Every row gives one point. Examples show where two turns around zero, p and q, send a point. Write where each new point lands after one turn and then the other. Backwards means that the second turn is done in reverse. Each puzzle has new turns, and all numbers are rounded.

Turn p:
.61 -.51 -> -.79 -.04
-.44 -.27 -> .14 .50
-.02 .01 -> .02 .01
-.05 .43 -> .33 -.28
-.09 .34 -> .30 -.19
Turn q:
-.40 .10 -> -.30 .28
-.29 .59 -> .03 .66
.04 -.02 -> .03 -.04
.25 -.60 -> -.07 -.65
.41 -.07 -> .32 -.26
Where do these land?
q, then p: .06 .12 -> -.03 -.13
p, then q: -.04 .74 -> .21 -.71
p, then q backwards: .31 -.02 -> -.12 -.29
p, then q backwards: -.31 -.62 -> -.49 .49
q, then p backwards: -.02 -.23 -> .22 .05

Turn p:
.23 .31 -.19 .26 -> .37 .07 -.29 .17
-.10 -.23 .06 .75 -> .54 .41 .34 -.23
-.08 -.11 -.28 -.55 -> -.33 -.47 .09 .24
.08 .43 -.11 -.44 -> -.29 -.16 -.41 .34
.19 -.37 .15 .29 -> .26 .00 .15 -.43
-.32 -.03 .37 -.31 -> -.54 .15 .11 -.09
Turn q:
-.28 .02 -.32 -.36 -> .54 .05 -.05 -.13
.19 .27 -.19 -.03 -> .10 .05 -.18 .32
.47 -.32 .11 .67 -> -.81 .32 -.14 .00
.20 -.22 .34 .01 -> -.34 -.24 -.06 -.16
-.58 .24 .06 -.30 -> .52 -.19 .42 -.05
Where do these land?
q, then p: -.22 -.11 -.04 .18 -> -.22 .12 -.18 .00
p, then q: -.05 .48 .39 .05 -> .40 .24 .11 .39
p, then q: .19 -.09 .72 -.09 -> .72 -.22 -.02 -.04
q, then p: .28 -.07 -.70 .11 -> .33 -.01 -.37 .58
q, then p: -.20 -.21 -.37 -.25 -> -.02 -.34 -.41 .07

Turn p:
-.07 -.11 .26 -.35 .17 .01 -.23 .00 -> .28 .09 -.30 .19 -.10 -.21 .07 -.12
.16 -.05 -.36 .07 .19 -.20 -.01 -.15 -> .14 -.05 .41 -.16 -.13 -.06 .13 .05
-.01 .07 -.42 .36 .12 .01 -.23 -.01 -> -.02 .04 .53 .05 .03 -.11 -.19 .20
.13 -.28 -.24 .29 -.02 -.11 -.21 -.06 -> .11 .12 .29 -.10 .05 -.08 .06 .41
.05 .14 .64 -.02 -.06 .02 -.13 -.06 -> .16 .11 -.51 -.13 .24 -.06 -.25 -.15
.06 .30 .26 -.24 -.32 -.02 -.04 .13 -> -.18 -.27 -.41 -.07 .05 -.16 -.14 -.11
-.33 .06 -.32 -.14 .18 .23 .46 .32 -> -.32 -.08 .17 .40 -.35 .39 .07 -.23
-.14 -.11 .38 -.12 -.35 -.06 -.08 -.20 -> -.11 .18 -.43 -.11 .24 -.19 .16 -.01
.04 .00 .00 .26 -.07 -.27 .14 .10 -> -.13 .08 .05 -.30 -.12 .12 -.11 .15
.09 -.24 -.47 -.06 .19 .39 .41 .25 -> -.02 -.26 .32 .39 -.18 .53 .25 .10
.02 .22 .26 -.05 -.03 .01 -.09 -.33 -> .09 .03 -.12 -.15 .28 -.17 -.05 -.28
Turn q:
-.15 -.75 -.09 .15 -.20 .41 -.41 -.07 -> .69 .19 -.02 -.28 .42 -.27 .30 .25
-.06 .00 .07 .22 .07 .24 .23 .15 -> -.01 -.18 .05 .12 .27 -.18 -.10 -.17
.28 -.19 .14 -.29 .05 -.17 .03 -.05 -> .03 .39 .02 .21 -.07 .21 -.05 .08
.23 .15 -.21 -.04 .08 -.14 -.14 .20 -> -.29 .05 -.08 .06 -.14 -.11 .00 .28
-.47 .27 .10 .42 -.29 -.10 .14 .14 -> .15 -.73 -.01 -.07 -.08 -.01 -.17 -.13
-.31 .30 .27 .16 .14 .18 .02 .19 -> -.03 -.40 -.04 .20 -.04 -.18 .16 -.34
-.01 .13 -.13 -.16 .25 -.23 .13 -.07 -> -.34 .03 -.02 .01 -.02 .28 .06 -.01
.09 .00 -.09 -.32 -.22 .00 .08 -.17 -> .01 .22 .29 -.15 -.15 .13 -.07 .03
.40 .09 -.07 -.15 .12 -.19 -.07 -.32 -> -.23 .43 -.18 -.12 -.19 .14 -.12 .01
Where do these land?
p, then q backwards: .12 -.01 -.64 .18 .36 -.18 .18 .15 -> -.21 .22 -.07 -.54 -.49 -.07 .14 .12
p, then q: .02 -.01 .23 -.09 -.36 -.12 -.54 -.03 -> -.34 -.13 -.17 .09 -.05 .28 .08 .49
p, then q: -.33 .33 .25 -.18 .10 .09 .14 .08 -> .05 -.03 -.16 -.56 -.04 .03 .06 -.09
q, then p: .17 -.01 -.58 -.02 -.06 -.03 .38 -.02 -> .11 .23 -.30 .43 -.24 -.22 -.21 -.18
p, then q backwards: .41 -.17 -.46 -.12 .24 .02 .03 -.11 -> -.50 -.09 .03 -.24 -.34 .07 -.08 .22
q, then p backwards: -.02 .30 .18 .16 .09 .04 .16 -.15 -> -.11 .37 .10 -.17 .04 .00 .14 .02
q, then p backwards: -.05 .09 .10 -.13 .22 -.02 .28 .17 -> -.19 .11 -.18 -.03 -.03 .31 .13 .02
q, then p: -.05 -.18 .23 .08 -.28 .26 -.29 .06 -> .17 -.28 -.03 -.44 -.08 .04 .03 .14
q, then p: -.18 -.02 .19 -.03 .14 -.22 .31 -.07 -> .13 .12 .14 .22 .35 .12 .04 .00
p, then q: .14 -.15 .35 .11 -.31 .03 -.35 .11 -> -.38 -.08 -.07 .11 .05 -.08 .19 .44
p, then q: -.22 -.16 .15 .03 -.14 .12 -.29 -.17 -> -.38 -.21 -.22 .05 -.02 .07 -.03 .02

Turn p:
.15 .07 -.02 -.13 -.20 .23 -.10 .15 -.14 .22 .04 -> .13 -.04 .07 -.20 -.07 .05 -.07 .34 -.02 .01 .22
-.18 -.08 .18 -.14 .07 -.01 .14 .03 .02 -.40 -.22 -> .01 .01 -.12 .15 .10 -.27 -.25 -.17 .26 .08 -.20
.04 -.33 .02 .10 .26 -.26 -.01 .02 .12 -.06 -.27 -> .03 -.15 .07 .06 .19 -.23 .24 -.16 -.01 -.04 -.37
.04 .07 -.05 -.24 .23 -.22 .38 -.01 .25 -.24 -.33 -> -.14 .01 -.02 .18 .19 -.41 -.19 -.23 -.22 .31 -.21
.05 .12 -.04 .27 -.07 .32 -.10 .13 .09 .29 .26 -> -.11 -.04 .20 -.08 -.25 .20 .00 .19 -.11 -.34 .24
-.07 -.15 -.03 .24 -.11 -.10 .13 .07 -.12 .29 .20 -> -.07 -.03 -.05 -.33 .08 .15 .16 -.11 -.07 -.26 .12
.22 .07 .15 -.02 -.18 .18 -.11 -.14 -.02 .12 .32 -> .07 -.14 .03 -.03 -.11 .43 -.13 .16 -.04 .00 .14
-.05 .16 .13 -.33 .49 -.11 .11 -.02 .02 -.13 -.18 -> -.29 -.18 -.04 .22 .00 -.31 .00 -.08 .09 .43 -.08
-.33 -.16 -.04 .23 -.26 -.22 -.11 -.22 .05 .08 -.24 -> .07 .42 .12 -.19 .13 .10 .18 -.18 .14 -.10 -.27
.10 .09 -.18 -.23 .08 .31 -.01 -.15 -.17 -.20 .12 -> .14 -.04 -.26 .12 -.37 -.01 -.14 .11 -.04 .19 .08
.20 .30 -.01 .05 -.09 .12 -.10 .01 -.24 -.14 .10 -> .23 -.02 .02 .16 -.13 .10 -.06 .02 .04 .08 .37
-.16 -.16 -.13 .18 -.22 -.24 -.23 .14 .13 .16 .20 -> -.05 .21 -.05 -.06 .25 .20 .27 .14 -.03 -.34 -.02
Turn q:
-.16 -.11 -.10 .09 .22 .07 .02 -.13 -.22 .25 -.04 -> .19 .00 .07 -.09 .17 -.09 .19 .19 .08 .15 -.22
.41 .15 -.11 -.02 -.06 -.32 .00 .00 .12 -.30 .08 -> -.23 .04 -.07 .15 -.31 .11 .01 .06 .19 -.32 .30
-.06 -.15 -.13 .20 .23 .14 -.13 .01 .19 .09 -.21 -> .17 .16 -.02 .20 .02 .02 .06 .17 -.06 .36 .02
-.14 -.05 .07 .43 .12 -.08 -.07 .18 .15 .24 -.03 -> .03 .10 -.26 .23 .15 -.04 -.16 .10 .17 .31 -.19
.16 -.14 .04 .19 .03 .05 .10 .36 .05 .18 -.05 -> -.08 .20 -.19 .09 .02 -.11 -.25 .24 -.12 .04 -.15
-.01 .17 .37 -.17 -.13 .18 .31 -.24 -.10 -.15 .03 -> -.07 -.25 -.11 -.37 .06 .31 .05 -.19 -.22 -.17 -.03
.12 .21 -.05 -.27 -.40 -.03 .33 -.21 .16 -.16 .19 -> -.23 -.32 .26 -.09 -.09 .34 -.18 -.09 -.04 -.34 .14
.14 .28 -.17 .08 -.04 -.06 -.08 .31 .05 .00 -.08 -> -.17 .23 -.04 .17 .18 -.08 -.14 .07 .08 -.11 .24
-.22 -.10 .13 -.39 .19 .09 -.21 -.16 -.13 .14 .12 -> .34 -.22 .10 -.03 .06 -.24 .26 -.21 -.16 -.06 -.12
.05 .07 -.14 -.07 -.10 -.26 .14 .18 .07 -.37 .01 -> -.36 .19 .11 .12 -.19 .10 .01 -.14 .08 -.19 .06
-.26 -.21 .10 -.16 .05 .32 -.26 -.33 -.32 -.09 .24 -> .53 -.08 .17 -.38 -.08 -.09 .16 -.29 -.01 .05 -.10
-.04 -.11 -.02 .08 -.11 -.09 -.15 .04 -.02 .18 -.25 -> -.10 -.05 -.01 .01 .03 -.24 -.03 .09 .03 .27 .05
Where do these land?
q, then p backwards: .03 .05 -.13 -.35 -.18 -.20 -.04 -.11 -.07 .07 .01 -> .08 .03 .12 .23 .25 .08 .03 .27 .02 .14 -.07
q, then p backwards: .03 -.19 .05 -.06 .25 -.19 .36 -.05 -.04 -.07 -.10 -> -.09 -.20 -.16 -.02 .22 .00 -.22 -.17 .20 .20 .11
q, then p: .03 .47 .05 .11 .18 .00 -.21 -.17 .09 .21 -.11 -> -.20 -.28 -.17 .12 -.20 -.03 .16 -.07 -.34 -.24 -.03
q, then p: -.08 -.07 -.01 -.01 -.11 -.02 -.23 -.05 .16 .22 -.12 -> -.04 -.13 .05 -.14 .13 .16 .26 .00 -.04 -.11 -.05
q, then p: -.52 .08 -.10 .10 -.42 .10 -.20 -.02 -.12 -.36 -.06 -> -.36 .00 .15 -.06 -.15 .49 -.06 .08 .08 .42 -.24
p, then q backwards: -.02 -.10 -.11 -.06 -.09 .17 .29 .24 .30 .06 -.08 -> .16 -.08 .05 -.18 -.21 .11 .13 .34 -.13 .18 .03
q, then p: .06 .18 -.05 .10 .26 .12 -.17 .32 .01 .20 -.04 -> -.07 -.08 .07 .27 -.04 -.11 .29 -.13 -.16 -.01 .28
q, then p: .20 .11 -.12 .16 .06 -.01 .01 -.08 -.09 .12 -.13 -> -.18 -.07 -.08 .07 .07 -.14 -.02 .13 -.10 -.15 .12
q, then p: .08 -.18 -.11 -.06 .22 .06 .20 -.03 .07 -.36 -.02 -> .12 .11 .08 -.13 -.11 -.02 -.37 -.06 .08 .01 .27
q, then p: .02 .03 .06 -.17 -.14 .17 -.05 -.16 -.11 .22 -.12 -> .00 -.27 -.23 -.09 .12 -.02 .12 .08 .05 .09 -.06
q, then p: .06 -.19 -.03 .12 .22 -.02 .16 -.06 -.09 -.06 .75 -> .49 .08 .34 .35 .05 -.19 -.36 .09 -.12 .02 -.19
p, then q: .13 -.19 .50 .11 -.24 -.17 -.11 .16 -.10 -.26 .01 -> .34 .14 -.23 .30 -.33 .17 .12 .14 -.21 .11 .11

Turn p:
.09 .03 -.05 .04 .14 -.16 -.07 -.35 -.02 -.23 .07 -.11 -.21 .01 -> .11 .24 .12 .16 .02 -.10 -.09 .25 .01 -.13 -.17 -.08 .00 -.25
.06 -.14 -.03 -.23 -.03 .06 -.36 -.16 -.10 -.22 .18 -.03 -.04 .10 -> -.19 .00 .06 -.04 .28 -.18 -.23 .19 -.04 .06 -.11 .12 -.01 -.26
.05 .22 .07 -.42 -.16 .35 -.14 .09 .18 .08 -.23 -.23 .21 -.10 -> -.28 -.26 -.15 -.22 .03 -.38 .09 -.25 -.07 -.10 -.32 .01 .12 .21
-.18 -.18 -.29 .24 .03 -.17 -.16 -.05 .10 -.05 .20 -.01 -.18 .15 -> .13 .01 .00 .20 .08 .17 .04 .18 .20 .16 .07 .12 .15 -.37
.15 -.22 -.03 .08 -.14 -.09 -.24 -.02 -.13 -.02 -.08 .19 -.13 .04 -> -.13 .05 .04 .02 -.07 .12 -.34 .02 .06 .24 .00 -.01 -.05 -.16
-.20 .39 -.20 .20 .24 -.19 .43 .26 -.29 .22 .07 .26 .13 -.30 -> .24 .18 .00 .10 -.23 .29 .49 -.12 .01 -.03 .15 .26 -.49 .32
-.02 -.08 -.09 .08 -.19 -.07 .06 -.01 .03 -.44 .17 .10 .07 .03 -> -.07 -.02 -.04 .17 .22 .30 -.03 .26 -.22 .03 -.09 -.02 .04 -.04
.09 -.14 .00 -.15 -.19 -.14 .14 .01 .00 -.12 .13 -.17 -.31 -.10 -> -.09 .06 .20 .16 .16 .15 -.08 -.20 -.08 -.21 -.07 -.10 .06 -.22
-.08 -.08 -.04 -.23 .07 -.06 -.01 -.11 .06 .27 -.46 .00 .15 .18 -> .30 -.23 -.02 -.16 -.04 -.24 -.11 -.21 .18 .21 -.17 -.16 -.06 .12
.22 -.12 -.02 .05 -.08 -.01 -.03 .12 -.04 -.08 .38 -.19 .26 -.16 -> -.31 -.06 .21 .31 .12 -.06 .07 .10 -.18 .00 .18 .14 .08 .11
-.42 .04 .21 .35 .31 .20 .23 .36 -.07 .34 -.24 .32 -.12 -.19 -> .19 -.09 -.09 -.47 -.46 .38 .24 -.08 .28 -.12 .37 .07 -.18 .19
.05 .05 .12 -.01 -.07 .13 -.05 -.18 .24 .11 -.17 -.03 .15 -.19 -> -.15 -.13 -.07 -.05 -.18 -.20 .10 .02 .02 .00 -.09 -.29 .04 .08
.14 .26 .17 -.10 .01 .06 -.02 .11 .28 .15 -.01 .10 .01 .09 -> -.02 .11 -.15 -.21 -.13 -.17 .15 -.18 -.22 .09 .02 -.05 .16 .03
-.09 .44 -.09 .29 .00 .17 .40 .16 -.26 .32 -.13 .00 .06 -.04 -> .15 .16 -.35 .10 -.25 .11 .21 -.23 .17 -.22 .14 .15 -.20 .44
.10 -.26 -.08 .15 .23 -.27 -.19 -.01 -.06 -.33 -.10 -.11 -.16 .27 -> .27 .09 .27 .07 .01 .10 -.36 .27 .04 .10 -.12 .14 .23 -.17
.17 -.35 -.04 -.06 .05 .12 .06 -.15 .05 -.20 .28 .07 -.12 .15 -> .02 -.12 .03 .12 .16 -.01 -.25 .17 -.25 -.09 .21 -.03 .03 -.32
-.10 .14 .42 -.28 -.21 .09 -.06 -.06 .03 .19 -.07 -.15 .24 .08 -> -.18 .02 -.05 -.29 .26 -.29 .06 -.18 .07 .01 .00 -.25 .08 .30
Turn q:
.02 -.42 -.10 .13 -.24 .07 .17 .00 .15 .11 .22 -.04 -.04 -.08 -> .00 -.24 .30 .04 .15 -.29 -.26 -.09 .07 .17 -.03 .03 -.02 -.15
.04 -.06 .01 -.02 -.19 -.03 -.02 .18 .19 -.03 -.05 .55 -.23 .10 -> .07 .01 .26 -.11 .19 .27 -.10 -.02 .41 -.01 .22 .00 .23 .05
.11 .12 -.09 -.16 -.19 .12 -.07 -.56 .05 -.22 -.01 -.12 -.15 .01 -> -.04 .28 -.31 .40 .22 -.11 -.14 .05 .19 -.05 -.20 .10 -.07 -.05
.02 .09 .11 -.03 -.02 .02 -.03 .18 .01 -.26 -.02 -.13 -.24 -.14 -> -.04 .04 .10 .14 -.05 .00 .14 -.02 -.02 -.10 -.01 .31 .13 .20
-.02 .06 -.09 .07 .07 .10 -.17 -.55 -.18 -.07 .16 -.14 -.15 -.18 -> -.07 .18 -.45 .16 .07 -.17 -.27 .00 -.06 .18 -.27 .11 .02 .10
.05 -.16 -.10 -.12 -.02 .06 .29 .10 .10 .18 -.16 .06 -.19 -.05 -> -.23 -.05 .26 -.14 .19 -.04 .13 .12 .15 .09 -.03 .04 .00 -.13
.11 -.11 .38 .09 .45 -.04 -.07 -.05 .15 .15 .35 -.08 -.09 .07 -> -.04 -.12 -.20 -.15 -.46 -.21 .04 -.20 .24 .29 .13 .10 -.14 .10
-.04 .17 -.18 .07 .02 .14 .05 .10 .13 .07 -.05 .16 -.08 .09 -> -.04 .01 .09 -.02 .17 .09 .12 .00 .10 .07 .02 -.22 .05 .18
.02 -.06 -.16 .00 -.11 -.19 -.20 .07 -.25 .19 .22 -.10 -.05 .05 -> .38 -.02 -.04 -.10 .06 -.01 .00 -.03 -.18 .25 -.09 .09 .05 -.12
.11 .08 .20 .23 .75 -.02 -.13 .14 .03 .11 -.15 -.10 .57 -.14 -> -.26 -.43 -.46 -.30 -.48 -.02 .22 -.01 -.29 -.16 .26 -.26 -.10 .12
.13 -.08 -.04 -.09 -.20 .03 -.13 .14 .14 .09 -.18 .16 .10 .09 -> .16 -.11 .08 -.08 .17 .03 .06 .04 .18 -.22 .09 -.11 .09 -.14
-.17 .01 .00 -.21 .11 .07 .06 .02 .03 -.05 -.19 .12 .24 -.14 -> -.22 .00 .01 .01 -.14 .10 .02 .17 -.05 -.19 -.01 -.20 .16 -.13
-.59 .10 -.10 -.10 -.02 -.06 -.13 .15 .19 -.09 -.17 -.08 .08 .57 -> .35 .34 .28 .12 -.20 -.01 .11 .43 -.01 -.08 .17 -.43 -.10 .18
.02 .08 -.03 .09 -.11 .11 -.05 -.14 -.55 -.11 -.06 -.09 -.13 .09 -> .07 .42 -.14 -.11 .21 -.04 -.08 -.14 -.31 -.04 -.08 .15 .00 .04
.06 .12 .42 .14 -.13 -.15 -.10 .00 .14 .17 .08 -.01 -.09 -.11 -> .14 -.16 .00 -.12 -.20 .11 -.08 -.15 .25 -.10 -.19 .20 -.17 .14
.00 .04 -.13 .05 -.01 -.37 .42 .11 -.14 -.43 -.14 -.08 -.15 -.08 -> -.24 .08 .24 .23 .11 .29 .01 .15 -.32 .05 .22 .37 -.16 .03
.14 .02 -.11 -.14 -.18 .15 .12 .11 -.18 .18 .15 -.09 .60 -.14 -> .01 -.23 .01 .04 .01 .00 .07 -.30 -.33 -.15 -.19 -.30 .03 -.44
Where do these land?
q, then p: .24 -.18 .05 -.12 -.15 -.10 .05 -.05 .08 -.24 -.29 .05 -.01 .04 -> -.08 .01 .08 -.11 -.08 .22 .20 .29 -.24 -.04 .05 .10 -.03 -.16
q, then p: -.17 .15 .10 .16 .06 -.26 -.26 -.19 -.20 .16 -.20 -.16 .03 -.14 -> -.01 -.09 -.14 -.03 -.02 .09 -.34 -.24 -.07 .08 -.27 .34 -.08 -.05
q, then p: -.03 .01 -.16 -.41 -.03 .06 .01 .13 -.35 .17 .06 -.13 .00 .06 -> -.03 .05 .08 .07 -.18 -.05 .13 -.18 -.05 -.16 -.10 -.07 -.33 .37
p, then q backwards: -.06 -.14 -.23 .09 .00 .31 .03 -.03 -.08 -.21 .06 .22 .06 .09 -> .12 -.04 -.09 .08 .07 -.37 -.10 -.20 .03 -.04 -.15 -.04 .12 -.17
q, then p: -.30 .16 .01 -.34 -.04 .24 .10 -.15 .13 .16 -.06 -.15 .01 -.10 -> .08 -.05 -.01 -.06 -.14 .20 .10 -.13 .18 -.08 -.30 -.12 .22 .33
p, then q: -.02 .07 .16 .08 .04 -.46 .25 -.14 -.02 .00 -.04 .00 .13 -.25 -> -.04 .16 .09 -.04 -.04 -.12 .23 -.24 .04 -.11 -.10 .15 -.42 .18
q, then p backwards: .09 .28 .28 .04 -.32 .10 -.05 -.02 -.10 -.05 .35 -.01 .18 -.04 -> .14 .09 -.22 -.14 -.14 -.12 .31 .13 -.04 .13 -.29 -.11 -.29 .00
q, then p: .30 -.14 -.28 .34 -.05 .03 .02 .10 .09 -.08 -.24 .06 -.11 .08 -> .29 .02 .26 -.10 .09 -.09 .02 .19 -.14 -.02 .29 .20 -.01 -.23
q, then p: -.14 -.02 .19 .14 .03 -.28 .18 .39 .29 .01 -.56 .39 -.05 -.04 -> -.17 -.26 -.03 -.52 .40 .11 -.04 .03 -.36 -.26 .22 .09 .30 -.09
p, then q: -.12 -.35 -.21 -.29 -.02 -.12 -.15 .21 .33 .01 .11 -.25 -.07 -.22 -> -.40 -.18 .04 -.22 -.29 -.14 -.40 .07 .02 -.18 -.03 .06 -.05 -.19
p, then q: .23 .23 -.06 -.09 .12 .32 -.23 -.02 .08 .05 .30 .17 .29 .13 -> .16 .02 .15 -.17 .04 .40 -.07 .12 -.25 .39 .05 -.01 .10 -.16
p, then q backwards: -.03 .03 -.07 -.03 -.29 .25 .05 .07 -.06 .16 .04 .04 -.19 .21 -> .35 .03 .07 .06 .05 .07 -.09 -.24 -.13 -.09 .06 .19 .09 -.05
q, then p backwards: .09 .46 .05 .14 .14 -.14 .01 -.13 -.26 -.22 .11 .08 -.08 .27 -> .02 .31 .00 .19 -.24 -.14 .31 .19 -.23 .10 .06 .31 -.02 .11
p, then q: -.32 -.03 .10 .24 .15 .14 -.04 .12 .11 .26 .00 -.32 .05 .27 -> .00 -.31 .03 .32 -.11 .04 .01 -.12 .17 .07 .27 -.25 -.09 -.28
q, then p: .17 -.02 .21 .04 .00 .11 .11 -.06 -.07 -.17 .08 -.16 -.15 -.23 -> .13 .06 -.15 -.08 .03 .17 .01 .17 .09 .21 -.06 -.18 -.20 -.09
q, then p: .07 -.51 -.15 .01 .34 -.21 -.08 -.25 .02 .00 .28 .16 -.09 -.14 -> -.26 -.17 .14 .09 .00 -.08 .28 -.18 .20 .49 .23 .14 -.14 -.21
